Each row is a point. Before rounding, the points of a table are all equally far from one centre. They may lie mostly on one side of it. Where is the centre, to within rounding?

Points (6 x 3)
0:  -4  -4  67
1:  41  11  28
2:  13 -67 -20
3:  35 -56 -16
4:  -2  16  53
5:  27 -75  19
Centre:   0 -26  16

Points (13 x 6)
0:  13 -30 -36 -69  -2 -21
1: -15  15   1   0  27 -41
2:   0 -53  35  -3 -22  66
3: -42 -55 -27 -17 -49 -44
4:  18 -77  36  -1  -9 -36
5:   8 -46  20  20 -49  52
6:  33 -76  28  28   5   2
7:  42 -37  23 -50 -14  20
8:  -3 -75  51 -38  -2  25
9:  21 -20  11 -20 -65 -12
10: -36 -47  24  -2  63  -9
11: -41 -75 -25 -61 -10 -21
12:  10 -64 -29 -53  -7  54
Centre: -14 -38  -7  -7  -4   6

Points (18 x 11)
0:  -4  56   3  60 -50 -33  42 -52 -10  61 -50
1: -27  30 -21  40  27 -28  20 -85 -66  44  38
2:  13  41 -26  25  15  27   6   3 -35  31  69
3: -17 -36   2  28   9  10 -63 -61 -45 -22 -29
4: -64  -3  14  23   2 -31   1  -9 -88  -8 -24
5: -55 -33  -6  59  19  -9   8   9  -7  39  62
6: -41  34  42  19  -3 -13  37 -24 -33  86  47
7: -15 -22  -1 -15  -9 -28  -1 -35   5 108  41
8: -82   2  22  41  15 -25  37 -44  -5  62 -36
9: -22  18 -23  64 -36 -58   3 -95 -24  15  51
10: -67   8  15 -15  -9 -34  -6 -67 -46  10  59
11:   5 -15  -8  30 -30  15 -24 -22  22  89  61
12:  -4 -46  -6  47   3 -20  55  -3  28 -23 -11
13: -32  19  31   5 -58  -3 -68 -51  28  -5 -27
14:  32  22  -3  -6 -52  21  49 -15 -35  22  40
15:  35  39  -1  19   4  13 -21  25 -75  18 -21
16: -42  44  17  -8  12 -16 -39 -44  -7  22  80
17:  -6  43 -20  56 -15  45  28   7   3  16  45
Centre:  -6   9   6  26  -9 -22  -7 -29 -10  23   1

Points (21 x 14)
0: -30  41 -18  55  24  22 -43  -1  18  63 -59  16  33   2
1:  -3  39 -50  65  12 -31  -7 -11 -20  67 -39  22 -21  23
2:  12 -10 -41  42 -39  23 -56 -52  11  58 -58  14 -23  -7
3:  14  46 -61  26  10  25 -47   7 -33  23 -62  57  24   9
4:  -3  44 -41  46 -66  -4  -3  28  -6  15 -56  61  40 -25
5:   8  45 -55  58 -63 -20   5 -19  19  64   9  39  19  10
6:  54  67  21  35 -43  22 -41  47  11  88 -22   6 -17 -45
7:  22  50 -60  61 -16 -52   8 -11  -2  66 -24  17 -41  -5
8:  20  33 -21  37 -67 -57  26   3 -28  69 -14  10  28 -32
9:  37  51 -76  20 -11  13 -30  18 -24  55 -27  56  54  -3
10:  12 -10 -23   8   2   5  32  -8   8  37 -66  55 -25  39
11:  -6  48 -15  49 -67 -10 -14 -18  23  73 -23  22 -10  36
12:  11  57  -6  68 -48  -4 -13  56  18  39 -53  35  -7  36
13:   0  19  -5  20 -22 -19  58 -20  -7  44 -57  25 -27  17
14: -13  27 -14  53 -17  58   9  48 -51  38 -29  21  44 -13
15: -15  33  16  22  24  52 -32  14  -1  50 -86   7 -20  -3
16:   3  53  -1  70  25 -14  34  -4  33  77   0 -12 -12 -22
17:  15  54 -42  58 -19 -66 -75  16   1  30 -32  25 -20  25
18:  12   6 -75  61 -53  29 -10  42 -39  10 -68   5 -27 -31
19: -42 -29 -44  37  35 -29 -27   9  12  87  12  19 -32  -7
20:  39   6   7  36  46  18 -77  36 -14  31 -76  12 -25 -28
Centre:  16  10 -22   3 -13  -1 -22  26  12  13   0  -9  -4 -17
